Every row gives one point. Two turns around zero, p and q, are shown by what they do to some points. Where does a point land after both, in the order given? Backwards means that the second turn is done in reverse. Each puzzle has new turns, and all numbers are rounded.

Turn p:
[-1.7  2.4 -3.1] => [ 4.1  0.5 -1.1]
[-1.8 -1.6  1.6] => [-1.0  1.5  2.3]
[ 1.6 -2.0 -0.2] => [-2.1  0.6 -1.3]
[-0.1 -2.1  4.0] => [-3.4 -0.1  3.0]
[ 0.1 -0.9 -2.6] => [ 0.6  1.7 -2.1]
[2.0 4.2 0.3] => [ 1.7 -4.3 -0.9]
Turn q:
[ 1.8 -1.0  0.0] => [ 1.7 -1.1 -0.2]
[1.1 1.1 2.8] => [-1.0 -1.8 -2.4]
[-0.3  0.4 -5.3] => [0.7 0.7 5.2]
[-2.6 -0.5  2.5] => [-1.4  2.2 -2.5]
Where do these land?
q, then p: [-2.9  0.7 -0.5] => [ 2.2 -0.9  1.9]
q, then p: [-2.5  2.7  3.9] => [4.1 3.4 0.5]
q, then p backwards: [-1.3  1.9 -3.0] => [-1.7 -1.3  3.1]
p, then q backwards: [ 3.1 -2.6  0.2] => [-1.8  2.4  2.7]
q, then p backwards: [ 0.5 -1.3  0.3] => [-0.3  0.7 -1.2]
q, then p backwards: [ 3.2 -1.3 -0.8] => [-0.6  3.5 -0.2]

Turn p:
[ 1.3 -2.0  2.4 -1.4] => [-1.0 -3.2 -1.3 -0.5]
[-0.8  0.0 -5.2  2.1] => [ 1.1  5.1 -1.5  1.6]
[2.0 2.4 3.6 1.6] => [ 1.0 -3.2  3.3  1.8]
[-1.3  0.7 -1.0 -3.8] => [ 0.8  0.6 -0.6 -4.0]
[-1.3 -1.1  0.3  1.5] => [-1.9  0.7  0.2  1.0]
Turn q:
[-1.6  0.9  2.1 -5.3] => [-3.6 -2.3  0.6  4.2]
[ 1.3 -1.1  0.9  1.1] => [-0.4  0.5  0.9 -1.9]
[-0.6  2.4 -0.8  0.1] => [1.7 0.4 0.2 1.9]
[ 0.4 -1.5  3.9  3.3] => [ 0.3 -1.6  3.4 -3.8]
[-1.1 -2.8 -3.0  0.8] => [ 0.5 -0.2 -3.8 -1.9]
[ 1.6  2.1 -3.1  0.0] => [ 1.5  3.2 -1.2  1.5]
Where do these land?
q, then p: [ 1.3 -4.9 -2.2  0.9] => [ 1.8  2.5 -1.4 -4.5]
q, then p: [-0.3  0.8  2.4  0.5] => [-1.5 -2.1  0.2  0.2]
p, then q: [ 1.8 -1.0 -3.3  0.2] => [ 1.9  3.2 -0.9  0.3]
q, then p: [0.4 0.6 3.4 1.5] => [-1.6 -3.3  0.5 -0.7]
q, then p backwards: [-1.8  4.4  2.2 -4.2] => [2.0 0.0 2.7 5.8]
p, then q: [ 1.2 -1.1 -1.9  1.6] => [ 2.5  1.5 -0.3 -0.5]
q, then p: [-2.5  1.2 -0.5 -0.3] => [-0.2  0.1 -1.6  2.3]

Turn p:
[-2.6 -0.4 -0.4  1.3  4.5  1.4] => [ 0.3  0.1  4.0 -2.4 -3.0 -0.5]
[ 1.9  4.4  3.3 -1.9 -0.7 -1.4] => [ 0.4  2.2 -0.1  0.0  4.5  3.8]
[-1.7 -0.3  0.2 -0.2  0.5 -1.1] => [-0.3  0.9  1.4  0.3  0.2 -1.3]
[-2.3 -2.1 -1.1  1.7 -4.1  3.2] => [ 0.0 -3.4 -2.5 -2.0  0.4 -4.4]
[-0.9 -1.5 -1.1 -1.6  2.5  1.7] => [ 0.7  1.6  0.3 -1.6 -3.1 -0.7]
[-0.3  1.2 -4.4  2.6 -3.0  3.2] => [ 3.8 -5.1 -1.8 -0.6 -0.3 -1.6]
[ 1.3  1.7 -1.2 -2.0 -0.4 -3.1] => [ 1.6  1.8 -0.3  3.3  1.1  1.2]
[ 0.7 -1.3  0.7 -0.5  2.0 -2.4] => [-1.8  1.8  1.2  1.7 -1.2  0.8]
[ 3.8 -1.7  4.0  0.8 -1.2 -1.5] => [-4.9 -0.1 -2.0  1.0  1.4  2.6]
Turn q:
[ 0.5  3.3  1.5  2.5  1.4 -3.1] => [-1.9 -2.0 -1.6 -1.8 -0.2  4.2]
[-0.2 -4.4  0.7 -0.6  0.9 -1.2] => [ 0.6  2.7 -1.5 -2.2 -1.4 -2.5]
[ 4.5  0.9  3.1  2.5 -2.1  2.5] => [ 3.3 -0.8 -0.6 -1.1  5.6  1.9]
[-0.9 -0.5 -2.2 -0.1  5.4  1.6] => [-0.5  3.3 -2.1  3.8 -2.5  1.2]
[ 3.0  2.9  2.4 -0.2 -0.8 -1.6] => [ 2.0 -2.6  0.4 -2.2  0.7  3.2]
[-0.5 -3.6 -2.4 -0.1 -3.0  2.7] => [ 0.0  2.4  2.3  0.9  2.2 -4.3]
[-1.0 -0.4 -1.9  0.2 -2.3  0.4] => [-1.4  0.1  2.2  0.4  0.9 -1.6]
[-5.1  0.1 -0.3 -2.5  0.9 -0.9] => [-2.1 -1.8 -0.6  1.5 -4.0 -2.7]
[-0.2  1.5 -1.1 -1.7 -0.5 -0.5] => [ 0.1 -1.1  1.9  0.6 -1.3  0.4]
Where do these land?
p, then q: [-2.9  1.8 -2.5  0.2 -2.7 -0.9] => [ 0.4  2.4 -1.2 -3.2 -0.7  2.9]
q, then p backwards: [-2.7 -1.6  0.1 -1.0  0.0  1.4] => [-1.4 -2.4 -1.5 -0.3 -1.4 -0.9]
p, then q: [-2.2 -2.4  2.7  1.2 -2.7  2.0] => [-1.6  0.3  0.2 -0.7 -5.0 -1.6]
q, then p: [-0.3 -1.5 -1.6 -1.0 -1.3 -2.9] => [-0.3  2.5 -0.6 -0.2  2.9 -0.9]
q, then p backwards: [ 4.0 -0.1  0.5  2.0  2.0  3.6] => [ 1.9  4.0  0.0 -3.5 -1.5 -1.7]
q, then p: [ 0.7  1.1  1.9 -4.0  0.4 -1.0] => [-1.7 -0.5 -4.2  1.1  0.1  0.4]
q, then p: [ 3.4  2.7 -1.1  2.5  4.3 -2.1] => [ 3.5 -1.9 -1.9 -5.4 -0.5  0.0]
